Each row is a point. To make a cloud, some directions were put in groups of two or more. Within a group, all points are equally far from the middle, so they leave a hole (a ring in 2 directions, a hollow ball in 3). The other directions are filled evenly. Then the cloud was stretched, turned, moved and blurred a little. Count the holes, and give their numbers of directions, smallest first.
(in the rows, 128 means zero)

Cloud (19 x 3):
[[128 113 174]
 [129 158  91]
 [ 56  96 138]
 [116  75 106]
 [107  85  97]
 [156 178 121]
 [189 162 145]
 [110  90 165]
 [138 105  89]
 [ 91 112 168]
 [122  77 106]
 [117 147 169]
 [ 53 123 125]
 [153 103  95]
 [185 121 158]
 [ 97  98  90]
 [138  86 101]
 [151  99 168]
 [118 143 169]]
Holes: 1 (3)

Cloud:
[[ 85 154  97  69]
 [161  95  97 160]
 [ 72 115  94  96]
 [115 115 144 194]
 [131 102  78 166]
 [188  53 134 144]
 [158  90  66 125]
 [121 126  79 117]
 [ 89  61  83  97]
 [166  81  83 123]
 [118 147  81 169]
 [160 114 151  78]
 [171 112 102 125]
 [121  97  85  96]
 [133 155 127 211]
 [175 133 133 123]
 [132 139 118 140]
 [123 132  97 177]
 [134 120  84 183]
 [ 95 173  98 166]
 [ 72 101 104 121]
 [135 175 149 183]
 [159 154 135 130]
 [125 164 107 106]
 [105 141 112 152]
 [ 93 159 113 133]
 [116 121  78 106]
 [ 61 149  87 131]
 [120 126 107  73]
 [139 114 139  87]]
Holes: 0

Cloud (55 x 6):
[[134 154  46 133 191 114]
 [142 190  85 176 125 128]
 [103 200  85 104 130 164]
 [122 193 160 125 150 129]
 [145 143 129  73 111 148]
 [169  97 160 158 156 122]
 [115 198 101 168 168 112]
 [154 167  93 111 213  92]
 [117 131  92 117 137 158]
 [111 170  90  43 163 109]
 [118 114  92 116  95 135]
 [132  86  89 134 118 138]
 [110 195 123  98 118 171]
 [154 159 131 130 102 173]
 [ 96 123  90  99 157  97]
 [ 82 181 154 135 111 121]
 [118 157  84 111 160 165]
 [147 185 100  70 131 140]
 [142 151 110 150 107  85]
 [146 182 133 120 166  92]
 [113 212  62  77 133 115]
 [152  79 153 112 161 117]
 [135 144 147 114 165  76]
 [134 134 121  91 174 154]
 [ 88 109 159 114 161 126]
 [104 152 143 102 194 132]
 [124 219 126  75 135 153]
 [153  86 147 124 165 134]
 [140 109 128  75 160 125]
 [150 154 111 101 208 118]
 [107 135  81  95 117 121]
 [112 123  81  96 121 116]
 [164 158 127 134 130  92]
 [128 136 106  76 187  92]
 [140 172 122 174 117 146]
 [111  87 164 126 154 130]
 [123 211  82 153 133 113]
 [146 183 108  72 130 147]
 [181  96  97 131 177  97]
 [163  82 126 107 163 108]
 [ 86 199 118 128 115 100]
 [176 133 103  94 123 157]
 [112 153 131  81 125 170]
 [149 189 139 139 130 152]
 [ 98 213 124 123 119 151]
 [165 193  26 108 147 132]
 [ 97 107 181 128 154 117]
 [170 122 111 114 121 181]
 [160 189 104  90 125 141]
 [184 183  71 117 123 129]
 [137 144 155 172 134 133]
 [154 114  68 145 101 152]
 [101 131 138 160 132  84]
 [ 93  83 153 145 139  99]
 [159 104  63 160 171 102]]
Holes: 2 (2, 2)

Cloud, 73 rows:
[[152 156  87 124 150 111 137 191]
 [ 88 115 126  96 114  65 156 166]
 [102 150  81 132  72 133  93 106]
 [140 115  84 145 105 155  87 128]
 [148 182 157 156 146 126 188 121]
 [171 158 149 107 159  62 122 123]
 [156  91  90 143 110  86 122 152]
 [122 152 119 167 127 119 189 118]
 [124 146 148 134 211  82  81 162]
 [143 187  94  76 105  72 126 151]
 [ 90 163  96  87 198  91 105 138]
 [101 123 114 109 220 113 125 183]
 [ 97 163 148 109 134 124  77 100]
 [144 110 164 163  82 156 122 105]
 [ 93 124  98 143 155 161 101 140]
 [157 120 162 158 131 104  84  93]
 [ 96 103 119 194 115 101 126 114]
 [132 146 121 136 104 112  64  91]
 [ 73  88  95 105 136 119  82 179]
 [102 118 193 131 107 144 128 141]
 [186 178 139 118 171 122 181 130]
 [195  92 134 155 133 109 119 140]
 [128 160 137 115 136  67 106  95]
 [ 80 149 140 120  86 135 119 141]
 [149 155  99 189  99 154 111 116]
 [156 132 124 150 215  50 126 169]
 [107 104  99 163 155  58 138 117]
 [138 118  64  85 156 123 106 158]
 [150 135  81 131 153 123 160 161]
 [142 171 185 125 115 158 120 115]
 [152 179 108 157 139 118 116 197]
 [ 88 152  88  59 127 126 124 170]
 [170 188 147 118 161 111  74 165]
 [116 118  79 111  93 159  71 111]
 [125 141 162 108 165 137 146  60]
 [182 153 177 132 112 161  82 127]
 [160 128 220 197 127 140  88 163]
 [124 126 113  91 148  48 163 141]
 [102 108 114 135  67 145 135  90]
 [168 171 109 174 170  82 168 115]
 [133  62 160 103 134 114 125 134]
 [127  77 103 161 146  83 146 127]
 [135 148 155  92 123  65 129 126]
 [131 157 178  87 155 143 141 129]
 [117 142 180 168 120 143  77 137]
 [122 151 148 172 214 111 124 171]
 [123 127 104  71 140 125  55 130]
 [194 129 124 152  74 130 161 130]
 [141 119 103 108  74 130 161  76]
 [135 173 143 183 106 101 128  84]
 [ 75 116  96  95 167  84  92 183]
 [ 95 138  97 145 121 130 103  74]
 [117 126 168 144 160 127 139 205]
 [107 180 135  97 201 133 164 122]
 [132  85 166 181  81 133  79 140]
 [122 133 100  54 158  85 156 162]
 [104 123 142 169 142 135 179 154]
 [143 189 142 132  96 164 136 156]
 [112 133 117 132 111  87 149  67]
 [122 115 143 168 124 127 114  72]
 [ 81 102 176  90 142  80  96 153]
 [151  88 130  99 169  89  89 154]
 [173 142 124 205 157  76 174 141]
 [155 160 103 116  60 125 104 182]
 [140 130 101 173 125 103 120  87]
 [ 72 129 100 116 199  70 140 170]
 [126 132 135  89  63  98 132 137]
 [167 119 104 155 188 101 106 187]
 [130  96 104 125 129 121 175  93]
 [126  75 119 142 122  86 119 103]
 [134 136 169 198 197 128  97 143]
 [138 163 116 111  34 112 144 110]
 [125 121 134  92 131  85  68 125]]
Holes: 1 (6)
